Each row is a point. The last column is the point's height on a tilted bowl or saddle (a function of degree 2), plus a little noise. Along how many of its main directions does it bend up, bend down or stay straight?

Points:
[[ 0.80  0.49  1.06 -0.41]
 [ 0.12 -1.29  0.75  0.00]
 [ 0.90 -1.94 -0.32 -0.32]
 [-0.72  0.34 -0.31  0.09]
 [ 0.39 -0.14 -1.09  0.06]
 [-0.30  1.33  0.76 -0.58]
 [-4.35 -2.80  0.65 -4.39]
 [ 0.50 -1.36 -0.72  0.03]
 [-0.42  1.20  1.80 -1.15]
 [ 1.75 -0.38  1.79 -1.17]
 [-0.33 -0.82  0.93 -0.01]
 [ 1.35  1.24 -0.06 -0.76]
 [ 2.71 -0.42  0.03 -1.37]
 [ 0.32 -0.23  1.12 -0.14]
 [-1.72 -2.10 -1.10 -0.80]]
Directions: 0 up, 3 down, 0 straight

Points:
[[ 0.10  1.10  2.78  0.59 -2.13]
 [ 0.31 -1.15 -0.18  0.98 -0.32]
 [ 0.14  1.41  0.74  1.20 -1.30]
 [ 0.36  1.34  1.29 -1.05 -0.11]
 [-1.85  0.28 -0.11  1.01 -0.78]
 [-0.44 -2.28 -1.63 -0.69 -0.91]
 [ 0.66 -1.67  0.79 -1.00 -0.78]
 [-0.34 -0.80  2.08 -0.46 -1.21]
 [-0.55 -0.91  1.11  1.52 -0.84]
 [ 0.62  0.71 -0.34 -0.55 -0.09]
 [ 0.36 -1.86 -1.10  0.37 -0.41]
 [ 1.04 -0.30 -1.76 -1.07 -0.56]
 [ 1.00 -1.29  1.21 -0.12 -0.90]
 [-3.10  1.31  1.15 -1.98 -2.77]
 [ 1.62  0.23 -0.60 -2.28  0.33]
 [ 2.73 -1.00  0.85  1.29 -2.13]
 [-1.68  0.22  0.40  1.36 -0.89]
 [ 0.11  2.12 -0.87 -0.68 -0.71]
 [ 1.59 -0.06 -3.11 -1.46 -1.74]
 [-2.23  1.53 -0.18  1.16 -1.85]
 [ 2.48 -0.78  0.43  1.86 -2.00]]
Directions: 1 up, 3 down, 0 straight

Points, 39 rows:
[[-0.21 -1.57  1.06  1.04  0.72 -0.97 -0.83]
 [-0.86  0.60 -1.09 -0.50 -1.37 -1.73 -0.90]
 [-1.16 -0.72  1.77  0.10  1.98 -0.05 -0.17]
 [-1.19 -1.80 -0.72  0.71 -0.23  0.59 -0.65]
 [ 1.00  1.86  0.91 -0.05  1.06 -1.89 -0.36]
 [-1.97  0.99 -0.40  0.91  0.18  0.60 -0.54]
 [ 2.22  0.84 -2.20 -0.23  1.18 -1.92  0.21]
 [ 0.09 -1.27 -0.52  0.39 -0.18  0.03 -0.65]
 [ 1.56  0.88 -1.66  0.17  1.47 -0.69 -0.14]
 [ 1.94  0.12  0.72  0.76  0.59  0.00  0.09]
 [-2.29 -0.05 -1.90 -0.44  0.72 -1.83 -0.65]
 [-1.40 -1.01 -2.29  0.75  1.83 -3.76 -3.22]
 [-0.17  0.72  0.86  0.72  0.61  0.51 -0.05]
 [-0.26  2.10 -0.48  1.03  0.80  1.21 -0.82]
 [ 3.26  0.95 -1.97  0.02  0.92  1.16 -0.16]
 [ 1.53 -0.96  0.85 -0.14  1.34 -3.64 -3.02]
 [-1.55  0.03  0.58 -2.14 -0.32  0.72 -0.36]
 [-0.81 -0.01  0.46  3.46 -1.81  0.83 -2.14]
 [-1.71 -2.51  3.18 -1.32 -0.57  0.33  0.37]
 [ 1.53  0.82  0.04  0.00 -1.26 -1.03  0.49]
 [ 0.21 -1.60 -0.88  0.80 -0.12  0.28 -1.06]
 [ 0.81 -1.09 -1.72  0.76 -0.40  0.55 -1.27]
 [-1.19  0.86  0.09 -0.24  2.25  1.70 -0.92]
 [ 0.63 -0.72 -0.58  0.15 -0.84  1.03 -0.62]
 [ 0.66  1.92 -0.59  0.84  1.25  0.01 -0.21]
 [-0.23  0.13  0.19 -0.62 -0.43  2.12 -0.58]
 [-1.67 -0.45 -1.28  1.06  0.55 -2.56 -1.83]
 [-1.13  1.57 -1.88  0.51  1.00 -1.00 -0.67]
 [ 3.06 -1.33 -1.44  1.53 -1.52 -0.76 -1.19]
 [ 0.38  0.40 -0.65  1.18  2.28  1.37 -1.44]
 [ 0.47 -1.68 -0.07  3.25 -1.22 -2.44 -3.75]
 [ 1.30  0.20  2.75  0.42  0.83 -0.76 -0.43]
 [-2.84  0.43 -0.79  1.77 -0.87  1.87 -1.59]
 [ 1.61 -1.38  1.15 -1.93  0.74  0.26 -1.83]
 [ 0.13 -1.50  0.45 -1.05  0.65  0.65 -0.72]
 [ 1.89  0.73 -0.02  0.06  0.81 -2.10 -0.07]
 [ 0.77  2.71  0.15  0.31 -0.43  0.69  0.15]
 [ 1.05 -1.04 -1.93 -3.03 -0.10  0.27 -2.32]
 [-0.36  0.26 -1.54 -0.60 -1.30 -1.05 -0.66]]
Directions: 1 up, 4 down, 1 straight

Points (45 x 7):
[[ 0.33  0.86  0.30  0.00 -1.49 -3.19 -0.87]
 [ 1.74 -2.01  0.29 -0.59  0.18  3.99 -2.04]
 [-0.92 -2.39 -0.09  1.78  0.26  1.36  0.66]
 [-0.80  0.29 -0.69 -0.78  1.15 -0.53 -0.48]
 [-0.29  0.40  1.65  0.18 -1.43  0.72  2.11]
 [-1.91 -0.98 -1.50 -1.48 -2.07  1.95  2.16]
 [-1.87  1.12 -1.04  0.16  2.59  1.24  1.11]
 [-0.79 -0.78  0.78  0.77 -0.97 -0.64  0.65]
 [-0.95  0.88 -1.08  0.83 -1.22 -2.85 -1.93]
 [ 0.52  2.27 -0.78 -0.09 -0.99 -0.85 -0.66]
 [ 1.81 -1.09 -2.40 -0.55  0.54  0.74 -2.68]
 [-1.04 -0.32 -0.58 -0.32 -0.34  1.69  0.74]
 [-1.38  0.22  0.58  0.30  0.69  0.23  0.76]
 [-0.16 -0.41 -2.44  0.25  0.92 -0.50 -1.69]
 [-1.12  1.71 -1.62 -1.71 -1.97  0.73  0.44]
 [ 1.03  1.44  2.04 -0.99 -1.03  1.38  3.62]
 [-1.35 -1.71 -0.55  1.21 -0.08 -0.51  0.55]
 [-3.72  0.04 -3.92  1.95 -1.34 -1.32  0.22]
 [-0.08  0.49 -0.56 -1.02 -0.47 -0.16 -0.04]
 [-2.67 -1.27  0.76  1.28  2.30  1.34  1.36]
 [ 0.36 -1.30  1.42  0.64 -1.24 -1.95  0.80]
 [ 0.16 -2.06  0.44 -1.30  0.24  0.37 -0.82]
 [-1.02  0.88  0.44  0.00  1.45 -1.82 -0.03]
 [ 0.91 -0.97 -0.04  0.57 -1.20  1.18  1.49]
 [ 0.80  2.39 -0.50 -0.46  1.40  0.46  0.53]
 [ 0.89 -1.38  1.34  0.63  0.02  2.13  0.83]
 [-1.84 -1.05  2.94  1.66 -0.49  0.62  0.67]
 [-1.35  0.16  0.24 -1.68 -0.51 -2.38 -1.01]
 [ 1.53  0.57  0.27 -0.41  0.26 -0.52  1.03]
 [-1.38  1.78  0.85  1.08  2.60 -0.70  2.17]
 [ 2.08 -2.80  0.34  1.31  0.55  0.70  0.27]
 [ 0.93  1.97  0.91 -0.68  0.10 -2.81  0.13]
 [ 0.73 -0.57 -0.59 -2.49 -0.92 -0.67  0.39]
 [-0.13  1.71  1.41 -0.34  0.26 -1.57  0.38]
 [-1.74  2.85 -0.22 -0.81  2.68  1.64  2.91]
 [ 1.57  1.10 -0.60 -0.92 -1.12 -0.76  0.50]
 [ 0.24 -0.23 -0.73  0.34  1.96  0.42 -0.34]
 [ 0.29  0.91  2.06  1.20  0.74 -0.57  1.99]
 [-0.87 -1.26 -1.30  1.89  0.14  0.98  0.92]
 [ 0.30 -1.01 -1.77  0.19  0.43 -0.80 -0.86]
 [ 1.98 -0.87 -0.42  0.77 -0.76  2.00  1.11]
 [ 1.22 -1.79  2.97 -0.56 -0.64  0.06  0.61]
 [ 0.42 -1.80  2.14  0.13 -0.02  0.98  0.08]
 [-1.30 -0.62 -1.05  2.00  0.13  0.64  1.34]
 [ 0.16 -1.36 -0.35 -0.45 -0.50  0.45  0.03]]
Directions: 4 up, 2 down, 0 straight

Points:
[[ 0.80 -0.14 -0.62  0.49 -1.65  0.56 -2.55  0.32 -0.44]
 [ 1.05 -0.75  1.40 -0.61  0.37 -0.16  0.28  0.13 -0.16]
 [ 0.94  0.46  1.34 -1.12 -0.99  1.33  0.00 -0.86 -0.96]
 [-1.27 -0.65  1.41  0.44  1.74  0.36  1.67  1.31 -0.21]
 [ 0.97  2.91  0.54 -1.51 -0.77  0.38  1.42  1.04  0.51]
 [-1.39  0.28 -2.02 -1.19  0.56  1.01 -0.07  0.51 -1.45]
 [ 0.49 -0.86 -1.72  2.20  0.64 -1.84  0.52  0.87  1.63]
 [ 2.08  1.03  0.99  0.36  0.15 -1.53 -1.16  0.38 -0.08]
 [-0.02  2.88 -0.12 -1.98 -0.97 -3.19  0.55  0.88  1.13]
 [-1.52  0.45  0.21  0.55  1.26  2.11  0.09 -0.72 -1.66]
 [-1.44 -0.28 -0.14 -0.03 -0.77 -0.92 -1.83  1.98  0.93]
 [ 0.96 -1.10  1.33  1.30  0.19  0.00  1.67 -0.89 -1.54]
 [ 0.63  3.44  1.63  0.73  0.04  1.32 -1.75 -0.59 -0.83]
 [-0.23  0.06  1.38 -0.40  0.04  0.23  0.07  2.34  1.38]
 [ 2.01  1.91 -0.17  1.31  0.63 -2.86  0.94 -0.93 -0.21]
 [ 0.27 -2.38  0.95 -0.43  0.23  1.56  0.95  2.59  2.22]
 [-0.18  0.82 -0.97 -2.23 -0.08  0.24  0.53  1.47  0.10]
 [ 0.77  0.75  0.54 -0.48  1.78  0.57 -0.02  0.01 -0.08]
 [ 0.35  1.55  0.53 -2.61 -1.71  0.92 -0.14  1.25  0.03]
 [ 0.71 -0.28  0.18  0.39  2.22  1.11  3.31 -1.31 -2.18]
 [-1.41  1.08 -0.54  1.51 -1.61 -2.65 -1.57  2.23  1.16]
 [-1.07 -0.21  1.99 -1.60 -1.17  1.63 -0.17 -1.48 -0.67]
 [-0.27  0.50  0.67  1.96 -0.44 -2.71  0.64 -0.93 -0.47]
 [-0.14  2.81 -0.90 -0.21  2.61 -0.82 -0.18 -0.63 -1.22]
 [ 0.47 -0.84 -0.50  0.38  1.42 -1.52  0.16 -1.98 -0.33]
 [ 1.84 -0.09 -0.41 -0.46 -1.35 -0.87 -0.09 -0.77 -0.99]
 [ 0.84  0.84 -0.48 -0.07 -0.70  1.28 -1.26 -1.21 -1.27]
 [-0.18  0.65 -1.42  0.99  0.08 -1.80  0.60  1.77  0.89]
 [-0.08 -0.59  0.64  0.88  0.03 -1.91 -2.98  4.80  3.33]
 [ 1.48 -0.63  0.18 -1.92 -0.30  1.44 -0.33  1.20  0.31]
 [ 0.51 -0.20 -1.44 -1.86  0.62 -0.99  2.38 -0.14 -0.15]
 [ 1.22  3.20  0.45  1.43  0.88  0.96 -0.13 -1.37 -1.16]
 [ 2.43  1.06  2.20 -1.11 -0.72  1.74  0.07 -1.30 -1.49]
 [-1.71  0.40 -0.47  1.54  1.73  1.42  3.23 -1.15 -4.07]
 [ 1.98 -3.49  1.19 -0.21  2.91 -1.11 -1.58  0.98  2.60]
 [ 1.22  2.98 -2.60  1.38  0.71  0.57 -0.79 -2.85 -0.97]
 [-2.22  1.14  0.96  1.06 -1.20 -0.43 -0.40 -0.90 -1.41]
 [-0.18 -0.55 -0.59  1.47 -3.21 -0.07  1.30  1.76 -1.74]
 [ 0.90 -2.06 -0.20  0.93  0.41  2.18  0.54 -0.62  0.53]
 [-0.56 -1.59 -0.15 -0.32 -0.06 -1.42  1.87  0.82  0.62]
 [-0.38  0.54  1.15 -1.24  1.50  0.68 -0.44  2.07  1.36]
 [-2.29 -0.47  0.21 -1.15 -1.22 -0.70  0.25 -0.30  0.09]
 [ 2.07 -0.18  0.52 -0.59  0.61  0.74  1.06 -1.45 -1.30]
 [-0.15 -1.21  1.98 -1.40 -0.32 -0.85  0.45  1.13  0.82]
 [-0.59  0.94 -0.22 -0.89 -0.08  0.26 -0.07 -2.23 -2.15]
 [ 1.68  1.43  1.38  0.04 -0.54  2.85  0.10  1.01  0.66]
 [-1.00 -0.83 -2.17  0.20  2.65 -1.62 -0.47 -2.71 -0.80]
 [-1.19 -0.82 -0.28  1.22 -0.30  1.01  0.59 -0.32 -0.82]
 [ 0.46 -2.85  0.24  0.31 -0.54  1.52  1.07 -1.37 -0.04]
 [ 0.69 -1.46 -0.49  1.17 -1.86  2.16 -0.48  2.69 -0.20]
 [-1.35 -1.66  0.10  0.47  0.33 -0.03  1.18  0.02  0.05]
 [-0.97  1.96  0.19  0.21 -0.55 -1.21  0.41  2.22  0.53]
 [ 1.99 -1.02  1.04 -1.31 -1.61 -0.17 -0.32 -2.89 -2.59]
 [ 1.95  1.06 -0.97  1.15  1.03 -0.19 -1.00 -1.02  0.49]
 [-0.50 -2.20  1.38 -0.94 -0.45 -0.55  1.42 -1.38 -0.42]
 [-0.14 -0.99 -1.06  0.18 -0.66  0.84  0.41  1.75  0.17]
 [-2.36 -0.33  2.37  1.58 -0.93  1.39  1.55  1.71 -0.88]
 [ 1.08 -1.72 -0.30  1.18  0.59 -0.63 -1.03  0.43  1.80]
 [ 1.88 -1.29  0.89  1.46  0.58 -0.15 -3.56  1.85  3.40]
 [-1.77  0.54 -1.33 -1.38 -0.33 -0.30 -1.69  1.79 -0.87]
 [ 1.91 -0.81  0.75  2.20 -0.85  1.25 -1.49 -0.87  0.48]
 [-0.82  0.95  1.00 -0.16 -1.10 -0.13  0.48  0.37 -0.37]
 [-1.31  0.52  0.80  1.39  0.90 -1.92 -1.14 -0.33 -0.25]
 [-0.08 -0.21  0.14  1.23  1.35 -1.21 -1.71 -2.89 -0.63]
 [ 0.00  0.91 -0.42  1.29  0.02  0.60  0.40 -1.68 -1.57]
 [ 0.82 -0.38 -1.49 -0.45 -0.35  0.80 -0.80 -0.28 -0.59]
 [ 0.21 -0.09  0.17 -0.02 -0.71  0.05  1.28  2.26  0.40]
 [ 0.49  0.19 -0.45  0.46 -1.15  3.15  1.00 -0.69 -1.76]
 [ 0.05  3.72  1.60  1.08  2.81  2.18 -1.22 -0.15 -0.42]
 [ 0.21 -0.20  1.18  0.47  0.46  0.36 -1.31  2.51  2.00]
 [ 0.25 -1.28 -0.37  1.81  1.16 -0.02 -0.59 -0.86  1.00]
 [-0.25  0.62  3.20  1.33 -0.06  1.61 -0.55  0.23  0.02]
 [-0.60 -1.72 -2.24  1.82  0.07  1.12 -0.97 -0.85  0.35]
 [ 2.67 -1.87  1.32  0.77  0.96 -1.58  0.53 -1.96 -1.58]]
Directions: 3 up, 3 down, 2 straight

Points, 75 rows:
[[-2.43  1.02  0.06  1.12  0.83  0.97 -0.21 -0.03  0.06]
 [-3.12 -0.41  0.74 -2.62  0.01 -1.79 -1.58  0.65  2.26]
 [-0.77 -0.52  0.39  2.12 -0.64  0.84 -0.31 -0.33  0.11]
 [-0.32  0.87 -2.40  0.66  0.06 -2.22 -3.19  0.24  1.03]
 [-0.18  3.10  0.16  1.95  0.64 -0.48 -1.17  0.07  0.35]
 [ 0.60  0.28  1.06  1.20  0.22  0.73  1.49 -0.12  0.50]
 [-1.89 -0.06  2.12  0.00  0.51  0.34 -1.04 -2.56  1.28]
 [ 0.44  0.38  0.76 -2.37 -1.07  1.42 -0.73  0.09  1.79]
 [-1.87  1.90 -2.53  1.36  0.63 -0.77  0.76  0.86 -0.88]
 [ 0.81  1.73 -0.96 -0.59  0.52  0.64 -0.61 -1.90  0.26]
 [-0.22  0.59 -1.44  0.20  0.07 -3.26 -0.47  0.18 -0.05]
 [ 0.59 -1.21 -0.36 -2.65 -0.09  0.80 -1.20  1.40  0.85]
 [-0.02 -1.23 -0.61 -1.11 -1.43 -0.40  0.90  2.83  2.08]
 [-1.28 -0.83  1.55  2.00  1.18  2.64  0.43  1.47  1.00]
 [ 2.86 -0.13  1.46 -0.26 -1.06  0.37 -2.91 -0.32  0.99]
 [ 1.61 -1.33  1.73  0.19  0.24  0.77  0.30 -0.14  0.64]
 [ 2.08 -0.42  0.02  0.07  1.71  2.34  0.43  2.23 -0.96]
 [ 0.72 -1.89  1.45 -1.02  1.63 -0.95 -0.23 -1.00  0.30]
 [ 0.66 -0.33  1.50  0.58 -0.51  0.67 -1.55 -1.52  0.84]
 [-1.53 -2.66  1.22  0.14  0.57 -0.39  0.84  0.37  0.12]
 [ 0.79 -0.44  0.09  1.05  0.81  1.45 -1.18 -2.09 -0.34]
 [-0.42  2.09 -0.10  1.04  1.35 -0.21 -2.43  1.73 -0.06]
 [-1.71  0.97 -1.67 -0.55  1.51 -0.93 -0.34 -0.30 -0.89]
 [ 0.51 -0.79  0.01 -0.34  1.50  0.56 -0.53  0.19 -1.03]
 [-1.56 -1.43  0.38  2.18 -0.11  2.07 -0.33 -0.79  0.28]
 [-0.72  1.99  0.21 -0.32  0.19  1.10  0.52 -0.02  1.20]
 [ 0.56 -0.56 -0.97 -1.31 -2.05  0.98 -1.46  1.22  1.71]
 [-2.60 -1.29 -0.78  1.76 -0.58  1.45 -1.07  1.40  0.66]
 [ 1.09 -2.18  0.84 -2.07 -0.54  0.11  1.31  1.72  1.83]
 [ 0.25  1.42  2.88 -1.79  1.50 -0.18 -2.26 -2.39  2.55]
 [ 1.02 -1.03  0.31  1.24  2.56  1.40 -1.51  0.70 -2.02]
 [-0.29 -0.32 -1.66 -1.17  0.04  0.55  1.33  0.94 -0.07]
 [ 0.64  0.80  0.55  0.37  0.03 -2.88  0.50  1.35  0.54]
 [ 0.62 -0.78  2.22  1.28  0.25 -0.53  0.21 -0.53  0.73]
 [ 1.03 -0.99 -0.11 -0.06 -1.58  0.43  0.71 -1.44  0.52]
 [ 0.78  2.65 -0.64  2.76  2.90 -2.67 -1.88 -1.53  0.60]
 [-1.43 -0.07 -0.98 -0.18 -0.38 -1.00 -0.68 -0.70 -0.60]
 [-0.52  0.35 -1.95  0.46  1.61  0.93 -1.68  0.91 -1.42]
 [-1.82  1.35 -2.82  1.56 -2.23  0.53 -1.44 -1.62  1.29]
 [-1.02  1.49 -0.48 -1.40 -0.50  0.25 -1.80  1.58  1.94]
 [-1.94 -1.71 -0.61  0.98  1.17 -0.08 -0.47  1.11 -0.99]
 [ 0.90  0.11  1.66 -0.53 -1.40 -0.43 -1.87 -0.44  1.33]
 [-1.58  0.07 -1.42 -1.61  0.20  1.06 -1.70  1.51  1.07]
 [-0.97 -1.50  0.31  2.53 -0.52 -0.77  0.10  0.89 -0.26]
 [-1.07  0.94  0.70  2.17 -0.46 -1.44 -0.03  0.20 -0.21]
 [-1.26 -2.59  1.24 -2.41 -1.36  0.78 -3.26  1.39  3.23]
 [ 1.30  0.52 -1.15 -1.32 -0.25 -0.89 -0.25 -1.86  0.19]
 [-1.67  0.82  1.56 -0.57  0.12 -0.47  1.04  0.78  1.34]
 [ 0.16  1.21  0.38 -1.66  2.66  1.94 -0.89 -0.27 -0.17]
 [-1.16 -1.09  1.66 -0.06 -1.18  0.44  0.74  0.05  1.21]
 [-1.62 -1.86 -0.08  0.56 -0.84 -0.14 -0.57 -1.54 -0.52]
 [-2.44 -0.88 -0.67  2.51  0.06 -1.40  0.33 -2.33 -1.73]
 [-1.11  2.60  1.06 -1.29 -0.77  1.27 -1.01 -0.94  2.83]
 [ 1.48 -1.56  0.75 -1.57  1.72  1.46  0.68 -0.64 -0.34]
 [ 0.36 -1.74  0.24  0.42  0.49  0.12  0.53  0.00 -0.59]
 [ 0.11  0.42 -0.30 -0.78  0.79  0.83  0.63 -1.63 -0.27]
 [ 0.62 -0.45 -1.91 -0.01 -2.20 -0.18 -2.50 -1.70  1.15]
 [-0.87  0.15 -0.46  0.47 -0.08 -1.87  0.52 -0.09 -0.82]
 [-0.17  2.60 -1.32  2.28  1.78 -0.91  0.23  2.08 -1.05]
 [ 0.24  1.31  1.37 -2.05 -0.53 -0.36  0.36  1.59  2.50]
 [-0.80 -0.45 -1.34 -0.55  0.94  0.39 -1.42  1.17 -0.56]
 [-1.72  0.08 -0.89 -0.39  1.25 -1.28  3.39  2.63  0.24]
 [-0.93  2.41 -3.13  1.63 -0.96 -0.51 -1.05  0.10  0.79]
 [ 0.43  1.15  0.22  2.85  0.42 -0.17 -0.66  0.01 -0.44]
 [ 0.73 -0.51 -3.97 -0.16  1.30 -2.18 -1.24 -1.02 -0.37]
 [ 1.41  2.67  0.56  0.34 -0.80 -1.19 -0.94  1.49  1.40]
 [-1.81  0.09 -1.19 -1.39  2.06  1.33  3.14  0.61  0.02]
 [ 0.92  1.17  1.63  0.51 -3.14  1.85  2.52  0.34  4.89]
 [ 0.12 -0.07  1.37  1.04  1.24 -0.16 -0.77 -1.24 -0.02]
 [-0.62  0.72  1.07  3.91 -0.88  0.05 -2.62  0.23  1.02]
 [-0.25 -0.36  0.56  1.18  2.85  0.03  0.11  0.73 -1.39]
 [ 0.26 -1.29 -0.76 -1.24 -0.58  0.47 -0.31  0.37  0.01]
 [ 0.75 -0.65 -0.01  0.47 -0.43 -0.33 -1.15 -1.56 -0.02]
 [-0.07  0.64  3.16  0.13 -0.51  0.15  0.96  1.74  2.81]
 [ 1.25 -1.71 -0.28  0.47 -0.66 -0.60  0.43  0.14  0.00]]
Directions: 5 up, 1 down, 2 straight
